Rows are points. A path goes straight from each point to the next, and from the last back to the first. The post is the endless flat space through its rows: a point in 2 columns, a line in 3, a plane in 4, and so on, so that a path can go around it. How many times does the path go around the post? Going back the other way cancels.

Post (1 x 2):
| +0.16 | -0.17 |
Path, 7 rows:
| +0.14 | -0.56 |
| -0.40 | -0.71 |
| -0.14 | +0.10 |
| +0.26 | +0.45 |
| +0.29 | +0.14 |
| -0.19 | +0.18 |
| -0.48 | -0.18 |
Times around: 0

Post, 3 rows:
| -0.01 | +0.27 | -0.39 | +0.30 |
| -0.24 | +0.12 | -0.45 | +0.07 |
| +0.34 | -0.11 | +0.28 | -0.47 |
Path:
| +0.45 | +0.00 | -0.45 | +0.39 |
| -0.37 | -0.35 | -0.16 | +0.29 |
| +0.50 | +0.38 | +0.64 | +0.53 |
| -0.06 | +0.32 | +0.13 | +0.06 |
| -0.41 | +0.05 | -0.53 | +0.31 |
| -0.20 | -0.28 | -0.27 | -0.13 |
| -0.06 | +0.22 | +0.08 | +0.46 |
| +0.24 | +0.45 | -0.04 | +0.06 |
| +0.12 | +0.60 | +0.04 | +0.44 |
| -0.08 | +0.29 | -0.22 | +0.36 |
| -0.63 | +0.35 | -0.31 | -0.40 |
| +0.43 | +0.55 | -0.33 | +0.22 |
Times around: 1

Post (7 x 8):
| +0.13 | -0.05 | +0.34 | +0.11 | -0.86 | +0.16 | -0.21 | -0.45 |
| -0.47 | -0.13 | +0.20 | +0.23 | +0.20 | -0.15 | -0.06 | +0.33 |
| +0.24 | -0.18 | -0.39 | -0.49 | +0.27 | -0.57 | -0.39 | +0.32 |
| -0.63 | +0.39 | +0.07 | +0.52 | +0.18 | +0.45 | -0.10 | -0.51 |
| +0.14 | -0.22 | +0.03 | +0.25 | -0.54 | +0.15 | -0.07 | +0.14 |
| -0.23 | +0.28 | +0.31 | +0.31 | +0.33 | +0.49 | -0.24 | -0.08 |
| +0.22 | -0.01 | -0.20 | -0.61 | -0.13 | +0.10 | +0.13 | -0.02 |
Path (21 x 8):
| +0.24 | -0.23 | +0.34 | +0.29 | -0.10 | +0.09 | -0.17 | +0.15 |
| +0.16 | +0.22 | -0.52 | -0.56 | -0.20 | -0.34 | +0.17 | -0.32 |
| +0.06 | +0.33 | -0.42 | +0.15 | -0.54 | -0.11 | -0.37 | -0.15 |
| -0.50 | +0.12 | +0.38 | -0.01 | -0.41 | +0.07 | -0.24 | -0.21 |
| -0.32 | +0.16 | +0.58 | +0.39 | -0.42 | -0.55 | -0.33 | -0.08 |
| +0.37 | +0.42 | +0.10 | +0.32 | +0.40 | +0.56 | -0.12 | +0.05 |
| +0.67 | -0.43 | -0.36 | -0.62 | -0.41 | -0.33 | -0.10 | +0.01 |
| +0.10 | -0.07 | +0.33 | -0.30 | +0.18 | +0.46 | -0.51 | -0.58 |
| +0.02 | -0.52 | +0.24 | -0.03 | -0.39 | -0.36 | -0.61 | +0.73 |
| -0.08 | +0.22 | -0.23 | +0.19 | +0.07 | -0.46 | -0.70 | +0.18 |
| -0.03 | +0.13 | +0.17 | +0.56 | -0.23 | +0.20 | +0.03 | +0.35 |
| +0.04 | -0.23 | -0.05 | +0.72 | +0.45 | -0.11 | -0.10 | +0.26 |
| +0.01 | -0.26 | -0.06 | +0.13 | -0.08 | -0.12 | -0.25 | -0.06 |
| -0.48 | -0.33 | +0.41 | +0.14 | -0.29 | +0.22 | -0.15 | +0.27 |
| +0.15 | -0.48 | -0.15 | +0.09 | -0.20 | +0.18 | -0.69 | -0.09 |
| -0.03 | +0.03 | +0.52 | -0.25 | -0.03 | +0.41 | +0.20 | -0.11 |
| +0.13 | +0.52 | +0.44 | +0.45 | -0.04 | +0.34 | +0.10 | -0.27 |
| +0.39 | +0.21 | -0.26 | -0.04 | -0.16 | -0.33 | -0.54 | +0.34 |
| -0.11 | -0.29 | +0.02 | -0.61 | -0.60 | -0.12 | +0.00 | +0.65 |
| -0.56 | -0.43 | +0.37 | -0.09 | -0.65 | +0.57 | +0.43 | +0.24 |
| -0.18 | -0.16 | -0.04 | +0.04 | +0.82 | +0.17 | -0.49 | +0.06 |
Times around: 0

Post:
| +0.20 | +0.51 | +0.55 | -0.59 | +0.34 | +0.38 | +0.35 | +0.24 | -0.24 | +0.06 | +0.23 | -0.66 |
| -0.07 | -0.52 | -0.31 | -0.04 | +0.19 | -0.39 | -0.68 | +0.65 | -0.01 | +0.03 | -0.13 | +0.24 |
| +0.18 | +0.20 | -0.17 | +0.17 | -0.13 | -0.86 | +0.26 | -0.01 | -0.15 | +0.33 | -0.23 | -0.49 |
| +0.25 | -0.07 | -0.16 | +0.53 | -0.03 | -0.52 | -0.07 | -0.40 | -0.17 | +0.28 | +0.22 | -0.31 |
| +0.09 | +0.39 | +0.37 | -0.20 | -0.15 | +0.75 | +0.22 | +0.45 | -0.39 | -0.20 | -0.19 | -0.49 |
| -0.16 | -0.31 | +0.31 | -0.61 | -0.12 | +0.48 | +0.24 | -0.34 | -0.05 | +0.20 | -0.17 | +0.64 |
| -0.19 | -0.07 | -0.37 | -0.34 | +0.23 | +0.39 | +0.11 | +0.07 | +0.43 | +0.02 | -0.19 | +0.55 |
| -0.08 | -0.05 | +0.38 | +0.60 | +0.24 | -0.75 | +0.35 | -0.03 | +0.38 | +0.46 | -0.08 | -0.39 |
| -0.05 | +0.18 | +0.36 | +0.23 | +0.08 | -0.65 | +0.15 | -0.20 | +0.30 | -0.26 | +0.09 | -0.41 |
| +0.56 | +0.25 | +0.20 | +0.26 | -0.25 | -0.66 | +0.18 | +0.04 | +0.29 | +0.30 | +0.27 | -0.31 |
| -0.20 | -0.36 | -0.38 | -0.50 | -0.16 | +0.29 | -0.51 | +0.11 | +0.35 | +0.31 | -0.37 | +0.13 |
Path, 32 rows:
| -0.51 | -0.22 | -0.23 | -0.22 | +0.01 | -0.21 | -0.36 | +0.40 | +0.11 | +0.06 | +0.20 | -0.46 |
| +0.19 | +0.08 | -0.15 | +0.40 | -0.25 | +0.19 | -0.14 | +0.00 | -0.05 | -0.69 | +0.39 | -0.53 |
| +0.92 | +0.02 | +0.08 | -0.25 | +0.18 | -0.46 | +0.23 | +0.52 | +0.05 | -0.10 | +0.27 | -0.11 |
| +0.45 | -0.16 | +0.25 | -0.78 | -0.64 | -0.15 | -0.04 | -0.07 | -0.49 | +0.41 | -0.58 | +0.13 |
| +0.18 | +0.43 | -0.16 | +0.61 | -0.47 | +0.03 | -0.21 | +0.28 | -0.49 | -0.28 | -0.23 | -0.03 |
| -0.15 | +0.43 | +0.46 | -0.31 | +0.39 | +0.02 | -0.32 | +0.50 | +0.16 | +0.22 | +0.55 | -0.24 |
| -0.33 | +0.04 | +0.40 | -0.61 | +0.43 | -0.15 | -0.08 | +0.51 | -0.11 | -0.21 | +0.06 | -0.42 |
| -0.01 | -0.07 | +0.22 | -0.15 | +0.25 | -0.32 | +0.71 | +0.77 | -0.06 | +0.41 | -0.46 | -0.06 |
| +0.69 | +0.06 | +0.44 | -0.86 | -0.16 | -0.08 | +0.50 | +0.22 | -0.22 | +0.60 | -0.12 | +0.05 |
| -0.27 | +0.18 | +0.22 | -0.52 | +0.00 | -0.29 | -0.16 | -0.12 | +0.73 | -0.20 | -0.48 | -0.33 |
| -0.22 | +0.19 | +0.49 | +0.14 | +0.19 | -0.34 | +0.06 | +0.12 | -0.29 | -0.85 | -0.04 | +0.14 |
| -0.53 | +0.06 | -0.08 | +0.35 | +0.17 | -0.07 | -0.04 | +0.46 | -0.34 | +0.02 | -0.37 | -0.04 |
| -0.28 | +0.44 | +0.12 | +0.08 | -0.07 | -0.23 | -0.11 | +0.16 | +0.23 | +0.06 | -0.04 | -0.38 |
| -0.01 | -0.42 | -0.10 | +0.00 | -0.47 | -0.14 | -0.74 | -0.15 | +0.07 | -0.16 | +0.32 | +0.03 |
| -0.19 | +0.05 | +0.22 | -0.20 | -0.23 | +0.44 | +0.32 | +0.48 | +0.04 | -0.13 | -0.25 | -0.34 |
| +0.50 | -0.21 | +0.22 | +0.08 | +0.09 | +0.40 | +0.15 | -0.05 | +0.61 | +0.51 | +0.16 | -0.55 |
| +0.16 | -0.16 | +0.25 | +0.00 | -0.14 | +0.39 | -0.53 | -0.09 | +0.03 | -0.16 | -0.08 | -0.36 |
| +0.32 | +0.44 | -0.16 | -0.10 | +0.05 | +0.80 | -0.06 | +0.03 | +0.35 | +0.36 | +0.10 | +0.06 |
| -0.25 | +0.27 | +0.01 | +0.34 | +0.31 | -0.24 | +0.25 | +0.18 | -0.27 | +0.05 | -0.14 | +0.01 |
| -0.39 | +0.07 | +0.01 | +0.43 | -0.31 | -0.59 | +0.38 | -0.32 | +0.19 | -0.20 | -0.31 | -0.13 |
| +0.40 | -0.17 | +0.33 | +0.07 | -0.40 | -0.32 | +0.23 | -0.25 | +0.20 | +0.61 | +0.37 | -0.30 |
| +0.49 | -0.39 | -0.07 | -0.18 | -0.36 | -0.04 | +0.13 | -0.10 | +0.15 | +0.28 | -0.05 | -0.44 |
| +0.33 | -0.05 | +0.06 | -0.22 | +0.11 | +0.30 | +0.37 | +0.25 | +0.19 | +0.49 | -0.87 | +0.02 |
| +0.07 | +0.59 | -0.10 | +0.36 | +0.57 | -0.15 | +0.00 | +0.32 | +0.49 | +0.58 | -0.42 | -0.76 |
| -0.24 | +0.40 | +0.05 | +0.04 | +0.06 | +0.00 | +0.15 | +0.26 | +0.03 | +0.24 | -0.35 | -0.33 |
| -0.29 | +0.30 | +0.01 | +0.36 | +0.32 | -0.45 | +0.23 | +0.65 | -0.12 | -0.29 | +0.43 | +0.21 |
| +0.13 | +0.20 | -0.02 | -0.74 | -0.15 | -0.46 | +0.43 | -0.53 | +0.19 | +0.31 | +0.13 | -0.14 |
| -0.01 | -0.02 | +0.35 | -0.74 | +0.72 | +0.42 | +0.39 | +0.18 | +0.31 | -0.42 | +0.11 | -0.03 |
| +0.29 | -0.73 | +0.60 | -0.04 | +0.26 | +0.05 | -0.48 | -0.28 | +0.08 | -0.19 | -0.06 | +0.24 |
| -0.04 | +0.28 | +0.08 | -0.56 | +0.17 | -0.29 | +0.18 | -0.31 | +0.29 | -0.03 | -0.27 | +0.10 |
| -0.08 | +0.76 | +0.49 | +0.45 | +0.08 | -0.40 | +0.35 | -0.18 | +0.13 | -0.25 | +0.43 | +0.00 |
| -0.33 | -0.41 | -0.21 | -0.15 | +0.06 | -0.61 | -0.35 | +0.37 | -0.30 | +0.22 | +0.28 | +0.12 |
Times around: 5
